Each row is a point. Each copy is the shape, with its points in the same order, turned, moved and blurred by noise. Say if it was mirrored as well.

Shape, 6 rows:
[[ -9 -19]
 [ 23  -8]
 [ 89  42]
 [ 16 -34]
 [ 27   2]
 [-13  24]]
Copy 1:
[[ -9  27]
 [ 23  16]
 [ 87 -37]
 [  7  40]
 [ 24  10]
 [-14 -15]]
Copy 1 is: mirrored
Copy 2, 6 rows:
[[ 17  -3]
 [ 25  31]
 [ 24 111]
 [ 42   8]
 [ 18  39]
 [-24  19]]
Copy 2 is: only turned
Copy 3:
[[-15  14]
 [-28 -23]
 [-20 -92]
 [-46   1]
 [-20 -30]
 [ 22  -4]]
Copy 3 is: only turned

Shape (10 x 4):
[[ 29  74  23  13]
 [ 22 -44   3  -5]
 [  6  -7 -85 -45]
 [-31   8   0  28]
 [  2  15   0   7]
 [ 42 -50 -14 -60]
 [ 25 -10  -6  46]
 [-66 -25  38  40]
 [ 14 -35 -32 -41]
 [ 46   7 -43   3]]
Copy 1 (10 x 4):
[[ 83 -16   0 -51]
 [ 14  11 -34  28]
 [-17 -89 -50  25]
 [ 14 -11  34   0]
 [ 25 -21  -2 -11]
 [ -9 -10 -90  24]
 [ 50  -2   0  31]
 [-17  46  57   5]
 [ -7 -27 -59  17]
 [ 48 -52 -36  29]]
Copy 1 is: mirrored
Copy 2 (10 x 4):
[[ 32  30 -19  52]
 [ -4 -22  13 -46]
 [-38 -67 -66 -27]
 [-42  22   5  13]
 [ -4  -1  -6   3]
 [ 17 -76   3 -46]
 [ -3  32 -11 -33]
 [-69  29  59  -3]
 [-18 -64 -13 -33]
 [ 10  -9 -50 -24]]
Copy 2 is: mirrored
Copy 3 (10 x 4):
[[ 71  -5 -18 -20]
 [-33 -47  10   7]
 [-67  -8 -35 -57]
 [  0  25   4  21]
 [ 13  -7  -3   0]
 [-58 -71  19 -38]
 [  1 -20 -32  37]
 [  1  31  53  57]
 [-58 -29   7 -32]
 [-14 -31 -47 -19]]
Copy 3 is: only turned

Shape:
[[ 36 -43 -17 -58 -24  10]
 [-12 -19 -61   3 -35 -44]
 [-43 -50 -53   1 -16   2]
 [-46  82 -30  35  11  19]
 [ 70  32  -3   0  16  10]
 [ 35 -74 -11  33  22 -48]
 [-24  40  37  -5   8  39]
 [-11  51  19  18 -25  -6]
 [  3 -29   2  28 -50  22]]
Copy 1:
[[ 16 -33  15  31 -69  33]
 [ 49 -51  21 -14  11 -14]
 [ 14 -37 -21  -7  24  25]
 [  4  51 -39  25  27 -84]
 [ 13  55  55  31 -59 -26]
 [ -8  -9  76 -40   4  44]
 [-48  37 -42  31 -33 -41]
 [ -9  17 -13 -10 -29 -69]
 [  9   3 -18 -40 -32  12]]
Copy 1 is: mirrored
Copy 2, 9 rows:
[[ 46  49  16  39 -19  12]
 [ 28 -52  40  36 -42  10]
 [ 53 -53  19  21   5  47]
 [-91 -51  27  -2   7  62]
 [-53  28   9  12   1 -28]
 [ 53 -32 -11 -13 -11 -64]
 [-46  18  -4 -28   8  49]
 [-55   6  41 -29 -31  30]
 [ 22  -2  58 -26   9  19]]
Copy 2 is: only turned

Shape (15 x 9):
[[   0  -40  -18   10  -24   16  -80   13  -24]
 [  24  -15   22   57  -36  -17  -76  -34  -25]
 [  12  -14   48  -38  -19   18   53   17   39]
 [   0   10   -3  -17   17   35   57    6    3]
 [  20  -39   27   14  -52  -21  -80  -24    0]
 [  24    6  -14  -47  -33   37   33   -9   33]
 [ -12   26   19  -51  -45    3   48  -26   -3]
 [  52   20   20   -1   17  -21   25   19  -14]
 [  -2  -37  -15  -14  -15    0   52   -9  -30]
 [  19   16   22   70  -86  -17   57    2   47]
 [  35    3   21   35  -60    3  -58   26  -57]
 [ -17  -17  -17   38  -18  -59  -83   12  -34]
 [  25    6    4   36 -102  -62   26   35   30]
 [ -18   45   14  -26    2   27   56   14   24]
 [ -24   -1   46  -39    7   39   65   22   -5]]
Copy 1 (15 x 9):
[[-25  14  35  -4   8  13  88  20 -36]
 [-52  37 -32  -6  10  39  86  45   2]
 [ 58  -9 -33 -12  27  45  -2 -69  10]
 [ 28  11   3  18  -5   8 -45 -38   9]
 [-18  -4 -27 -16  23  40  99  16 -13]
 [ 32  -2 -31 -42 -10  -2 -18 -64 -23]
 [ 13 -40 -45  23  -9  -2   4 -60  31]
 [ 35  38  10 -24  33  15   0   1  59]
 [ 38  22  -8  54   0 -18  11 -41  -2]
 [ 70  31 -65   1 -68  80  32 -13  24]
 [-40  24  17 -22  -9  38 103 -14  21]
 [ -5   0  27  15   4  10  88  70   7]
 [ 95 -15 -53 -20 -50  46  80   1  45]
 [ 29 -27   1  -1 -14  39 -52 -43  31]
 [ 22 -10  18  36  27  33 -32 -94  26]]
Copy 1 is: mirrored
Copy 2 (15 x 9):
[[ 68 -25 -30  30 -56  38 -22 -41  37]
 [ 82 -66 -37   9 -37  24  12 -18 -29]
 [-55 -25  -2  15  16 -27 -46   9  24]
 [-22  38  14 -11  22  -2 -31  -7   6]
 [ 51 -78 -40  37 -57   5   2 -19  -4]
 [-46  11  10  25 -37  -8 -57 -15  -1]
 [-29 -15  47 -12 -30 -25 -15  16  -6]
 [-21 -18   2 -10  30  26  19 -36  -9]
 [  9  15  37  39   6 -11   1   8  19]
 [-16 -43 -19  26   8  37 -27  89 -54]
 [ 58 -78  15   6 -28  72 -20 -22  -2]
 [ 69 -45 -38   6 -54  56  49  -8  31]
 [-38 -67  -6  44 -18  67  11  70 -18]
 [-45  20  12 -44   6  -3 -39  13  15]
 [-21   4  32 -22  33 -28 -47   3  46]]
Copy 2 is: mirrored
Copy 3 (15 x 9):
[[-32 -43   9  50  34   7  18  27  45]
 [-35 -72  16   5  -3  10 -21   6  98]
 [ -5  38 -25 -11 -33  10 -42   3 -39]
 [ 26  27  -9 -39 -12   6  24 -10 -25]
 [-58 -36   2  42   5   6 -40  12  83]
 [  7  49 -33  -1  -3 -34   2  -2  -1]
 [-21  49 -42 -12 -55 -12  14 -36  19]
 [ 45   8  34  -6 -28  15 -29 -26  21]
 [  5  14  -2 -11 -48   2  35  34   9]
 [-23 -40   4 -53 -68 -63 -61 -14  -5]
 [  5 -81  -6  54 -22  -5 -17 -17  56]
 [-56 -58  69  45   1   6  11 -16  72]
 [-38 -38  32  10 -75 -77 -52 -20  -2]
 [ 13  32 -23 -43 -14  -1  12 -48 -27]
 [ 12  30 -34 -23 -40  45  14 -16 -45]]
Copy 3 is: mirrored
